Every row gives one point. Each copy is the shape, with its points in the same order, stretched, turned, moved and blurred by noise. Say if it was mirrored as well.

Shape (7 x 3):
[[-25  39  49]
 [-13  29  23]
 [ 20   5 -41]
 [ 24  -7 -17]
 [-22   5  31]
 [-47 -29  -8]
 [ 15  41  -5]]
Copy 1, 7 rows:
[[ 61 -28   6]
 [ 41 -21 -10]
 [  0  -6 -53]
 [ -6  10 -34]
 [ 19 -14  16]
 [-33 -33  26]
 [ 48 -17 -52]]
Copy 1 is: mirrored
Copy 2, 7 rows:
[[ -8  -9  64]
 [ -1   7  40]
 [ 10  38 -32]
 [-11  13 -28]
 [  3 -22  32]
 [ 52 -38  -3]
 [ -7  42  13]]
Copy 2 is: mirrored
Copy 3, 7 rows:
[[-44  32 -22]
 [-23  13  -2]
 [ 16 -23  34]
 [ 20 -18  14]
 [-31   8 -25]
 [-35 -38 -18]
 [ -1  11  29]]
Copy 3 is: mirrored

Shape (7 x 4):
[[ 19 -19  41  36]
 [ 15 -45   8 -18]
 [ 34 -36 -17  -9]
 [-14  35   7 -21]
 [-21  19 -31  17]
 [ 31  -9  25   0]
 [ -1  32  18 -37]]
Copy 1, 7 rows:
[[-24   2  34  14]
 [  7 -60 -14   9]
 [ 22 -48 -10  33]
 [ 38  25 -49 -36]
 [ 16  31 -53   7]
 [ 20 -20  18   1]
 [ 50   3 -38 -41]]
Copy 1 is: only turned
Copy 2 (7 x 4):
[[ 62 -23  -2  14]
 [ 22 -56  20   4]
 [  8 -58 -10   3]
 [-22  18   7 -30]
 [-26  25   6  22]
 [ 33 -34  -9 -18]
 [-15   5   4 -49]]
Copy 2 is: only turned

Shape (11 x 6):
[[-14   1  -7  59  -1 -13]
 [-27  20 -12  26  -9  -2]
 [ 30  26   0 -44  15   5]
 [ -4   5 -22 -11 -36 -34]
 [-34  -5  38  28  -2 -39]
 [ 26  23  14  -7 -28  23]
 [ 60  13  -2 -14 -13  17]
 [ 49  41   4 -57  21  -2]
 [-37 -45  -2  41  -1  -9]
 [ 34  22  13 -41 -20  28]
 [-53  -5 -12  22  15   0]]
Copy 1 (11 x 6):
[[  6  44 -29  -8   6 -55]
 [ 11  22 -13  11  31 -36]
 [ 37 -14  27   4   8  47]
 [ 46 -23 -13  37  -3 -20]
 [ -1   7  18 -11   8 -81]
 [  4  14  22  34  -3  22]
 [ 26  16   7  23 -27  53]
 [ 55 -17  47   6   1  61]
 [-18   7 -49 -17   6 -62]
 [ 12  -8  31  34   3  52]
 [ -6   5 -29 -16  48 -49]]
Copy 1 is: mirrored
Copy 2, 11 rows:
[[ -2  66 -16  30 -21   9]
 [-19  17 -19  24 -33  -4]
 [-16 -49 -31 -39   5 -16]
 [ 13   6 -16 -24 -52 -26]
 [-18  66  40  14 -31 -25]
 [-23 -25 -19 -27 -39  27]
 [ -1 -23 -39 -46 -13  27]
 [-30 -56 -46 -60  12 -25]
 [ 45  50  32  45 -14   3]
 [-18 -63 -18 -42 -26  14]
 [  5  13   6  52  -9 -18]]
Copy 2 is: only turned
Copy 3 (11 x 6):
[[  6  -9   1  40  12   4]
 [  1  10  -7  19  30 -11]
 [ 19  43   9 -41   5 -49]
 [ 14  36 -31   2  -8 -36]
 [-17   7 -12  18 -30  40]
 [ 40  19 -12 -28   9 -12]
 [ 52  22  10 -29   0 -41]
 [ 33  56  21 -48   4 -53]
 [-18 -46  -2  33   6  -2]
 [ 42  34  -8 -54   3 -29]
 [-29 -15   2  21  34  -8]]
Copy 3 is: only turned
Copy 4:
[[  0  24  19  44  17   2]
 [  3  44   6  12  12   2]
 [  1 -17 -30 -20 -19 -20]
 [-19   8  27 -11  -4 -22]
 [  8   8  22  17  53  13]
 [ 33   2   0  -7 -26 -13]
 [ 18 -24  -3   4 -43 -26]
 [  4 -28 -41 -31 -19 -40]
 [-16   8  32  36  18  40]
 [ 23 -14  -8 -29 -35 -17]
 [-14  38   1  19  20  33]]
Copy 4 is: only turned

Shape (14 x 8):
[[ 12  23  24 -11  24 -13   4 -23]
 [ -7  -3   0  56 -21  15  35 -14]
 [  9  18   1 -39 -29 -33 -48 -10]
 [-49  10 -46   5 -26  -9  -2  22]
 [  8  -7 -29  12   3 -17  24  15]
 [ 32  -3  28   6 -52 -45 -37  11]
 [-47  14   9 -34 -36  37  -9  13]
 [ -1  16 -59  20  19  19   7   5]
 [-16 -13 -37   3 -13  -5   6  -1]
 [ 14  11 -26  23 -14 -24   1 -13]
 [ 19  17  15  47 -45 -30  14   8]
 [-37  26  17 -12  32  -2  10 -34]
 [-12 -26 -35  21  16   0  -9   9]
 [ 41  14 -16  12  14 -34  23 -41]]
Copy 1 (14 x 8):
[[ 45   4   0  12  43   2  14 -14]
 [-12 -45 -15   5 -24 -26  46 -59]
 [ 68  49  23 -11 -27 -23 -26  13]
 [-22  22 -19 -15 -64 -58  30  14]
 [-13 -18 -23  26  -5 -16  -3 -15]
 [ 44  21  45   9 -49  -7 -39  -8]
 [ 16  48  15 -81 -34 -55  44 -16]
 [ -6 -26 -71  19 -28 -17  22 -18]
 [  7  -5 -21   5 -29 -44   7 -12]
 [ 16 -11 -28  38 -31 -17   2 -22]
 [  3 -15   7  32 -45  -5  13 -49]
 [ 33  20  -2  -1  51 -28  59   9]
 [  8 -31 -19  15 -25 -29  -3  18]
 [ 39 -18 -33  67  36   1  -2 -38]]
Copy 1 is: mirrored
Copy 2:
[[ 18   2  21  -9 -33 -20 -39  18]
 [ 19  31   9  75  17  10  -6 -11]
 [-21 -37   7 -52  -9  18 -29 -37]
 [-51 -30 -19  27  11  29   9  -4]
 [  4  28 -38  11 -18   7  -3   2]
 [ 25 -15 -24 -21  19  28 -45 -46]
 [-48 -34  41   6  49   8  21  19]
 [-29  42  11  12 -41  32  15  13]
 [-19  -6 -19  19  -8  18  16 -18]
 [  0  21 -13  11 -20  19 -25 -34]
 [ 22  32 -20  36  27  13 -51 -28]
 [ -4 -38  37  24 -29 -28 -25  36]
 [  2 -15 -16  21 -35  36  24   5]
 [ 24  47 -12  -1 -51 -14 -42 -32]]
Copy 2 is: mirrored
Copy 3:
[[  4  10 -31 -20   0 -22   9 -48]
 [ -7 -14  20  30 -20 -36  24  27]
 [ 34 -25 -31 -13  51  35  13 -59]
 [-30 -26  12   4  64  25  -7  21]
 [-25  -9 -13   3  -7  17   6  11]
 [ 60 -28  -1 -18   6  32  51 -31]
 [ -3 -27  49   4  42  -9 -33 -43]
 [-49  19 -19  43  29  15   0  15]
 [-13 -24 -12  18  19  12 -14  12]
 [ -5 -14 -30  17  18  14  35   4]
 [ 11 -24  17  -3  -5   4  70   5]
 [-12   6 -23 -24  28 -47 -20 -33]
 [ -4  12 -15  19  14  10 -21  30]
 [-10  -9 -65   9 -15  -3  36 -15]]
Copy 3 is: mirrored
Copy 4 (14 x 8):
[[-21  25   6 -20 -13  39   4  -2]
 [ 33 -12   1   3 -65 -50   7  -6]
 [-48  44  17 -43   9  38 -60  26]
 [ 16 -21 -35  38 -30  -9 -50  34]
 [  3  17 -37  18 -20 -24   2  32]
 [-63  56  21 -78 -12 -26 -51   5]
 [-22 -41  55  40  -1  18 -36  13]
 [ 39  17 -39  64 -15 -11  -1  30]
 [ 22  -8 -20   8 -15  -9 -17  44]
 [  4  39 -28 -13 -34 -16 -22  19]
 [-28  36 -12 -30 -65 -54 -23  -9]
 [  4 -28   1  -1 -24  62   0   1]
 [ 36  -6 -28  16   4 -21 -11  28]
 [  3  58 -30 -29 -39   7  16  25]]
Copy 4 is: only turned

Shape, 14 rows:
[[  0  28  19   7   7  45   6   1 -28  17   6]
 [ -2 -30  16  35 -10  20   2  46  14  32  17]
 [ 12  28  18  -5  24   8 -36 -43  23  24  -8]
 [ 31  22 -23  27  30  10 -26 -47  33 -48 -21]
 [ 22  26  11   4  40 -16  15  -7   1   4 -22]
 [ 21 -19   6 -15 -12  11  15 -15  37 -30   1]
 [-50  -8  23  32 -18  13  14  27  -3  19 -13]
 [ 18  26 -30   0 -16  -6  -2  -5  37   1 -13]
 [  4  50 -30 -19  45  13  -7 -37  49 -27   4]
 [-29 -30  24  49 -41  -4  39   5 -11  38  35]
 [-37 -41   4   4 -16  -7  -4  24 -25  16  16]
 [-21   4  50  32 -28 -12  -1  38  -7   1  36]
 [-25  13  31  -4  -8  21   3  -1   8  15 -33]
 [ 37  14 -40  -1 -26  -6 -16 -21  22 -41  -5]]
Copy 1, 14 rows:
[[ 37  32  11  10 -27  -8  21  30  -4   1  26]
 [-32  27 -19 -18 -14   5   0   1   2 -54 -24]
 [  4  18  26  50  29  -4 -25  17  -1   8  38]
 [ 11 -28 -23  92  27   5  18  -5  -3  21  27]
 [ -9  22  22  33  21 -10  34   5  -2  30  33]
 [  3 -28  12  51  -7   4   0 -19  17   3 -33]
 [-14  14 -26 -34 -49 -10   1   6   9 -18   9]
 [ 26 -15  -5  29  16   2 -10 -47  -3   5  23]
 [ 33 -19   9  75  43 -51   6 -12  14  11  38]
 [-17 -15   7 -43 -37  40  10   5  18 -59   1]
 [-19  -9  -3 -47  -7   1  -2  32   8  -9 -26]
 [-37   0  19 -21 -42 -19   0  20 -32 -47  -5]
 [ -3  21  -5   1 -34 -17 -19   6  18  26  18]
 [ 33 -45 -14  50  12  17  -9 -37 -25  17  -8]]
Copy 1 is: mirrored
Copy 2:
[[ 31   5  43 -10   0  15 -12 -20 -17  22  17]
 [-15  -8  -1  -3 -30  11 -69 -37   2  -6  20]
 [ 20  30 -23   8  -9  32  34  -9   9  24 -14]
 [ 40   5 -71  21  12  38  38  10 -20 -36  -5]
 [ 30   9   7  28 -10  16  21  31 -29   5 -27]
 [  5 -35 -49 -25   5  35 -21   0   2   4 -23]
 [ -3 -25  32  17 -21  25 -29 -19  22  -6  25]
 [-25 -10 -37  20  -1  10  22 -11 -30  -3   1]
 [-22  18 -36  -7   3  25  52   9 -15  -7   7]
 [ 28 -55   5  -2 -48   9 -39   0  15  11  35]
 [ 15 -34  22 -15  -9 -24 -25 -16  41   1  19]
 [ 30 -33  37  -2 -55  -1 -12 -23 -17 -11  -9]
 [  3  -7  19  12  -2  46   0 -11  12  21  -6]
 [ 12 -39 -59  13  18  -5  35 -20 -33 -12 -15]]
Copy 2 is: only turned
Copy 3 (14 x 11):
[[-16 -26   1 -17  32  40 -42  23   5   7 -19]
 [ 11 -62  17  17  18 -10   3 -17   3   7 -22]
 [ 27  50  11  14   5  25 -29  -7  16   9  30]
 [-48  48 -22  30 -11 -57 -43 -27 -18   6  65]
 [  0  17 -19 -36   3  -6   3 -20  37  14  23]
 [-52  18   9  21 -22   1  -1 -32 -22 -30  33]
 [-21 -64  12  26  19   6  24  22  35  17 -13]
 [  7  24   0  25 -39 -14 -33  -2  15 -22  23]
 [-16  56 -50  20  12  -4 -41   3  11 -36  61]
 [ 11 -95  37  -1 -12  13  26  24  -3  11   8]
 [ 13 -42   4  27   4  16  50   6 -18  22 -27]
 [  5 -57  34 -16  34 -11  31  47 -11 -10 -10]
 [-27  -3  18  20  12  33   7   7  40   7  -5]
 [-28  42   1  30 -53 -36 -40  -5 -43 -24  31]]
Copy 3 is: mirrored

Shape (18 x 12):
[[ 13  -8  39  15  33   3   7  22 -13  15 -19  -1]
 [-27 -20  40  -1  23   0 -49 -34  22  35 -41  -4]
 [ 31 -18 -18 -31 -23   6  -5  21  10  25 -26 -18]
 [ 13  33 -22 -16 -37 -21   1  -7  16 -32 -15  17]
 [-22  -8 -30 -11  28  -5  10   9  22  26  12  23]
 [ 19 -19  19 -44  19   8 -24   2   4   0  -7   1]
 [-30 -16  20   0   3  17  22 -29  28   2 -42 -19]
 [  5   0  -5 -30 -24 -24 -32  34 -15 -22 -29 -27]
 [  1  17  -5  -4  19  -5 -25 -16  29 -28 -11   7]
 [ -6 -26   6   3   1 -13  -1  20 -12 -19  14  29]
 [  6 -11  -5   5 -34  12 -14  12 -19  -2   2  15]
 [-18 -21  -9  19 -16  28  17  12 -12 -25 -25 -22]
 [-37 -28   8 -51   9   6 -17  17  31  36   6  -3]
 [ 17  42  -6 -20  12 -43  11 -27 -34 -21 -38   7]
 [ 17   9  36  21   4 -10   8  23  29  17  14   6]
 [-29  44   7 -16 -10   3 -21  30  -7   6  -3 -10]
 [-26  41 -11 -17 -12 -27  -2 -35 -23   1  14 -37]
 [ -6  29 -21  -4 -26 -12   2 -16 -28 -32   5  36]]
Copy 1, 18 rows:
[[ 40  26 -27  30 -26 -18 -24  -4   9  -8  -1  16]
 [ 33  38  10  28 -40  19  10  34  -1 -30   5  64]
 [ 15 -21 -10 -25 -15 -15  32 -40  -7  30 -54  21]
 [-27   9 -17  -3  20   6  14 -26 -10 -16 -33 -22]
 [ 15 -19  23 -25 -33 -21 -14  27  19 -30  -3  24]
 [  3  -8  11  21 -35 -14   7  -4  -6  20  -1  24]
 [ 47  54   7   5 -16 -24  15  16 -29 -16   2  37]
 [-17   6 -29  -8 -22  27  11 -34 -31  29 -37 -37]
 [-11  41  27  20  -1   1 -13  20   4 -13  -7  12]
 [-17   2 -38 -11 -19 -18 -10  12  -3  13  14 -15]
 [-14  -1 -42 -49  -5   1  15 -28   9  20  -6  -7]
 [ 16  50 -24 -53   4 -29  -7 -16 -29  29  -3  -6]
 [ 19 -30  33  -3 -76 -15  42  21  -3  -2  -7  34]
 [ -4  -5 -34  48  17  24 -13 -22 -21 -41  -1 -27]
 [ 16  21  -6  33 -21 -22  14  10  42 -16 -23   6]
 [ -7   7   5 -11 -45  11  17 -25  15 -15 -18 -28]
 [  0 -15  25   1 -11  42  41  -1  18  -8  14 -45]
 [-39  -1 -32 -20  11  11   3 -19   2 -19  18 -35]]
Copy 1 is: mirrored
Copy 2:
[[  7  18   4  47 -10  13 -23 -43  -2  12   6  21]
 [ 17  -7 -15  58  48  55 -21 -47 -12  22   0  45]
 [ 23  -3  42   3  11  21  42 -17  16 -12  28  11]
 [ 17 -43  27 -15  12 -28 -27  14  54 -18 -29  10]
 [-27   8   7 -16  -4  38  -2 -25   3 -23  11  12]
 [ 50  25  31  13  20  30  -2 -43 -12  17   4  28]
 [ -8 -16  16  34  16  23   3 -13   2  -4 -27  49]
 [ 61 -16  10  14   4  -6 -11 -16  24  -3  22  42]
 [ 32 -25   0   1  11   1 -36 -30   4  -9 -28  11]
 [ 13  27 -11   9  -6   2 -18 -13  23 -22  -4  19]
 [  5  -1   3  14  13 -10  -2  16  25 -29  12   3]
 [  0  -6   1  23  -4 -23   9   4   9 -34  -5  31]
 [ 14  19  31  18  18  95   8 -25 -20  -3  28  43]
 [ 17 -26   2 -10  11 -62 -39 -22  49  40 -30  36]
 [ 10 -11   9  32 -14  35 -24 -17   9   2 -13 -10]
 [  6 -35  20  30   5  22 -53  13  -6   2  14  28]
 [ 22 -34 -25 -25  10 -41 -11  16  -3  40 -12  22]
 [ -6 -15   3 -13  16 -50 -40  27  44 -14 -24  12]]
Copy 2 is: only turned
Copy 3:
[[-40   4   9   8 -26  -4 -39   7  10  -2 -41   6]
 [-31  -8  40 -20   1  46 -73  20   7  79 -18 -11]
 [ 14  37 -37 -46  27 -33 -16 -20  -2 -17  -8  36]
 [ -2  -1  -9   1  22 -27  44   5 -34   6  31  44]
 [ 15   6 -15  17  42  26  20   0  24  36 -45  39]
 [-16  20  22 -37 -15 -30 -18 -25   8  20 -40   3]
 [  3   1 -25  -2 -14   7 -28  23 -28  73   1  26]
 [  9  20  -2 -10  -8 -62 -24   8  17 -14  26  15]
 [  5 -29  31   3  -7   3  -2  -6 -10  48 -21  35]
 [-22  -1 -10  30  18 -24  12  -3  11  -6 -23 -15]
 [ 10  17 -15   0  31 -19   9 -10 -11 -37   3 -24]
 [ 45  -1 -47  14  -7 -35 -18  13 -17  -8   5   0]
 [ 14  54  10   2  27  -7 -21 -15  34  46 -32  19]
 [-45 -21  -6 -29 -36  -7  31  53  -7  27  23  23]
 [-47  17  22  35   5  10  -7 -29  -1  -1 -21  30]
 [ 26  39  37  30 -10 -13  -9  15  15 -12  10  19]
 [  8  12  -4  -4 -36  24  42  14  21  36  63 -15]
 [ -1  -8 -10  11  16  -8  59  23 -20 -11  23 -10]]
Copy 3 is: only turned
